Every row gives one point. The points of each table are mixes of a few directions, plus a little noise. How many directions does each table use, and how many do they share? Where both have some left over, give the other angles between the two spaces (their principal angles), to ten degrees, smallest first.
(in the rows, 128 means zero)

First (4 x 3):
[[162 128 173]
 [ 70 128  53]
 [136 128 138]
 [144 128 148]]
Second (4 x 3):
[[101  94 103]
 [ 97 107 141]
 [114 122 141]
 [198 187 128]]
Directions: first 1, second 2, shared 0; angles 40

First (10 x 8):
[[208 115 178 106 121 205  91 125]
 [ 60 135 148 113 121 141 109 152]
 [102 150 139 123 152 138 104 113]
 [119 156 133  90 125 163 106 104]
 [198 101  61 145  97  68 199 111]
 [ 71 158 137 104 117 159 115 151]
 [ 77 145 137 138 129 137 126 173]
 [156 130 119 120 124 129 134 109]
 [138 143  89 172 157  81 159 123]
 [147  50 142 171 136  58 133 115]]
Second (7 x 8):
[[156 205  98 138 172 171 164 205]
 [147  85 164 153 122 114  90  77]
 [141 123 138 161 135 123 124 136]
 [123 129 115 111 121 112 121  73]
 [167 150 119 168  85 153 134 130]
 [109 120 146  75 149 156 128 177]
 [ 52  85 115  90 112  66 135  98]]
Directions: first 5, second 5, shared 4; angles 60

First (11 x 14):
[[133 128 124 128 126 131 127 127 125 124 128 129 127 129]
 [152 126 109 130 118 142 125 125 111 109 125 133 124 134]
 [ 29 137 207 119 168  70 142 139 199 206 139 107 142 102]
 [130 128 126 128 127 130 128 128 126 126 128 128 128 129]
 [104 130 148 126 138 113 132 131 146 148 131 123 132 121]
 [108 130 144 126 136 116 131 130 142 144 130 124 131 123]
 [186 123  82 133 105 162 120 121  87  82 122 140 120 143]
 [150 126 111 130 119 141 125 126 113 111 126 132 125 134]
 [249 117  32 138  79 199 111 114  42  33 115 153 110 160]
 [ 76 133 170 123 150  97 135 134 165 169 134 117 136 114]
 [ 92 131 157 125 143 107 133 132 154 157 132 120 133 119]]
Second (9 x 14):
[[126 134 135 134 130 120 129 141 129 116 124 128 130 126]
 [103 154 162 172 166  71 128 204 135  53  98 131 166 118]
 [130  85 104 102 140 157 116  63 122 177 134 136 133 138]
 [134 136 166 109  92 145 119 128 130 124 131 122  78 119]
 [125 139  90 157 155 102 147 152 127 119 127 129 177 134]
 [136 116 106 116 123 145 131  99 125 158 139 128 126 134]
 [110 104 185 116 144 126  96 120 132 106 105 136 113 119]
 [138 186 130 157  98 103 155 198 132  90 135 114 120 121]
 [151  97  76  88 104 181 132  47 119 210 158 128 109 142]]
Directions: first 1, second 3, shared 0; angles 70

First (8 x 24):
[[ 68 140 105  74  89 108 142 110 147 170 150 130 161 152 113 118 114  72
  126  69 139 137 151 155]
 [ 80 126  92  94  74 116 142 123 145 174 149 140 162 143  92 124  95  98
  138  59 141 148 145 149]
 [180  98 117 189 120 151 121 161 115 115 116 145 114 100  97 144 101 202
  148 142 125 143 105 106]
 [140 159 183 114 203 122 117 103 119  81 113  96  99 135 202 118 194  97
   97 202 114  88 128 122]
 [148  99  97 164  90 142 129 155 126 143 129 151 134 111  80 140  86 178
  152 101 133 153 116 120]
 [218 103 150 214 169 159 109 162 101  75  98 133  85  89 133 146 134 222
  138 202 114 123  92  89]
 [ 94 165 162  75 169 108 128  92 134 116 131 100 126 153 185 111 178  58
   99 152 124  98 146 142]
 [ 96 134 116  99 109 118 135 118 138 150 139 129 145 141 121 122 121  98
  127  97 134 132 140 142]]
Second (8 x 24):
[[152 135 149 142 160 131 130 130 118 107 118 120 121 124 153 127 145 140
  124 176 121 117 124 114]
 [119 144 157 107 164 122 108 104 130 101 123 108  98 136 168 124 172  92
  102 141 121 104 127 137]
 [106 161 133  95 136 108 185 125 124 160 138 124 201 151 150 105 120 100
  138 181 132 128 162 117]
 [131  96 103 148  93 141  94 136 136 126 129 142  92 113  87 145 111 150
  130  60 130 142 107 141]
 [134 117 131 136 131 135 101 124 130 111 124 126  92 120 126 137 140 131
  118 107 125 124 114 135]
 [117  85  71 147  49 140 109 148 142 161 141 159 121 114  48 147  71 160
  149  22 140 165 114 144]
 [156  89  88 177  78 148 124 163 125 145 128 158 129 104  64 146  74 195
  158  88 134 161 110 118]
 [109 197 191  71 213  99 172  94 118 114 124  88 169 162 229  94 192  56
  103 249 119  85 165 116]]
Directions: first 2, second 3, shared 2

First (11 x 32):
[[148 105  75 113 109 178 166 117 112 109 122  83 177 185 123  71 141 140
  141 159 139 145 126 144 101 126 127  89 142 156 103 175]
 [133 139 128  75 151 134  76  84 190 110 131 188 111  57 112 142  84 130
   91 121 207  97  95 143 100 162 132  94  64 127 110  93]
 [104 139 153 192 156 141 191 120 104 160 108  80 172 109 115 106 216 153
  148 186  55 133 138 111 106 166 116 147 146  95 125 167]
 [111 135 165  79 142 131  81  87 148 126 138 179  84  65 110 127 112 121
   95 122 158 113  93 114  97 167 136 110  43 154 135  96]
 [148 129  83 133 127 100 116 157 151 111 127 139 152 145 150 166  78 119
  140  97 166 118 152 157 170  82 121 118 181  81 114 106]
 [118 137 143 202 129  91 165 179  96 153 121  94 141 154 149 159 163 127
  160 124  57 138 168 118 175  96 119 179 202  83 147 136]
 [120 129 129 160 121  90 134 171 100 136 133 120 129 155 151 157 123 112
  151 101  93 136 159 122 176  85 123 150 177  97 145 115]
 [151 129  97  67 139 154  88  83 194  99 127 172 130  86 111 124  78 136
   94 129 225 102  94 158  92 155 132  81  77 140  95 113]
 [117 104 128 153  87 125 167 174  41 137 138  72 129 223 149  99 159 110
  165 119  47 171 157 104 158  81 130 147 175 159 157 157]
 [165 124 148 112 110 182 131  98 166 130 121 118  79 131  99  97 153 160
   91 157 148 129  89 128  74 176 147 172  92 220 127 174]
 [ 93 136 157 121 139  81  94 140 107 134 142 164 107  98 141 161 106  99
  132  93 113 124 137 109 159 111 125 120 110  95 150  76]]
Second (9 x 32):
[[108 180  92 120 116 120 232  90 175 177 154  88 104 151 122 100 174 183
  150  97  57 155  80 137  99 174 173 126 122 196  77 150]
 [ 92 182  92 118 108 125 231 123 174 169 182 140 131 125 121  68 130 179
  157 148 148 190  72 118 111 182 144  91  98 217  86 110]
 [104  94 168 133 115 169  74 165  43  91 133 156 144 124 121 108 112  88
  109 165 156 125 149 113 110 110  80 130 110  81 184 134]
 [108 127 128 134 136 120 104 121 133 123 112 133 125 112 159 138 124 132
  123 136 131 108 130 127 129 122 129 138 125 106 154 119]
 [169 124 137 114 102 156 177 154 100 129 168 130 146 163  51  87 131 115
  145 126 143 181 121 124 122 144 113 100 128 178  76 140]
 [166  77 161 137 149 131  27 126  84  90  71 107 118 137 136 194 135  81
   99  97  89  60 182 141 143  74 120 172 161  35 166 155]
 [160 140 114 116 115 126 179 135 151 142 155 131 139 142  86 108 125 136
  146 124 149 171 114 127 136 145 132 103 129 181  76 120]
 [149 125 116 131 156  90  97 109 176 130  93 119 121 109 159 177 122 132
  124 109 127  94 144 137 158 110 149 143 148 105 125 111]
 [ 96 102 144 144 153 116  32 128 115 100  85 147 127  89 193 170 102 110
  101 150 151  69 158 124 141  92 110 155 128  48 204 110]]
Directions: first 5, second 4, shared 0; angles 30, 60, 60, 70

First (10 x 32):
[[165 107  69  67 138 112 161 188  61 131  90 151 101  85  95  73 193  99
  138 147  85 149 173 120 119 104 144 192 120 141 111 129]
 [122 149 168 121 137 123 135 157 124 104 115 153 129 104 109  93 151 151
  127 136 129 106 113 184 149 160 102 151 163 146 171 115]
 [212 170  93  79 184 125  77 160  73  85  75 139 155  84 117 122 151 101
  114 145  44  81 142 160 164 120 136 189 128 154 171 119]
 [104 101 132 100 124  98 193 179  99 170 126 185  99  87  91 115 161 162
  102 144 153  90 102 208 108 126 114 136 166 123 121 123]
 [111 132 100 141 101 150 131  98 147 141 144  95 147 155 149 140 129 110
  167 104 133 160 160  59 141 122 127 131 102 151 124 138]
 [ 88 134 174 141 135  88 140 122 190 120 160 134 139 124 101 115 124 173
   75  98 142  91  85 176 157 170 126  77 156  99 100  82]
 [120  74 114 166 100 156 126  89 119 171 144 110  84 175 172 185  61 103
  144 151 178 183 127  69  40  80 151  81  89  86  82 178]
 [136 149 184 151 145 130  86 118 163  58 124 108 124 146 129  78 116 130
  126 126 117 160 125 114 143 168 127 118 132 115 140 109]
 [ 74  93 144 169  80 152 158  96 152 163 160 112 100 173 154 141 102 133
  162 126 197 188 132  78  85 120 121  91 115 116 107 156]
 [149 177 100 144 139 149  72  72 153 136 140  93 198 146 164 217  88 117
  128 100 101  72 119 114 174 117 129 115 108 147 154 129]]
Second (9 x 32):
[[122 213 124 144  57 132 147 106 195 119  70 124 115 112 134  78 205 166
  158  94  39 106 145 152 162 125 124 119 138 195 165 122]
 [ 81 193 120 140  94  84 114 130 191 165 129  91  97 122 163  99 101 165
  115 101 104 155 112 105 109 134 141  53 119 137 116 132]
 [198 143 113 121 164 109  71 118 114 104 112 120 133 115 138 156 102 103
   87 145  65 111 116 132 114 113 154 112 116 111 133 133]
 [109 147  72  81 188 133  76 168  97 170  73 131 108 121 150 169  38 143
  105 127 172  51  97 176 121  70 172 123  99  61  48 115]
 [137 131 131 133 104 129 161 115 137 123 135 142 153 117 107 126 185 132
  135 117  99 109 138 142 158 141 109 147 146 166 160 121]
 [116  73 152 138 153 114 123 135 106 130 191 114 124 148 132 136  80 106
  115 149 188 194 121  78  89 151 122 110 123  94 116 142]
 [146  90 131 128 167  74 111 128 110 146 210 112 153 123 128 170  79 103
   70 142 140 160 104  91 100 154 129  88 128 101 126 136]
 [144  50 158 133 133 169 177 122  82  97 159 161 160 142  87 136 177  98
  157 148 174 138 152 128 148 147  94 200 148 138 155 127]
 [100 109 151 135  92 208 173 130 119  96  74 157 108 153 112  82 184 136
  210 130 173 128 165 147 152 117 108 202 135 147 134 125]]
Directions: first 6, second 5, shared 2; angles 40, 60, 90
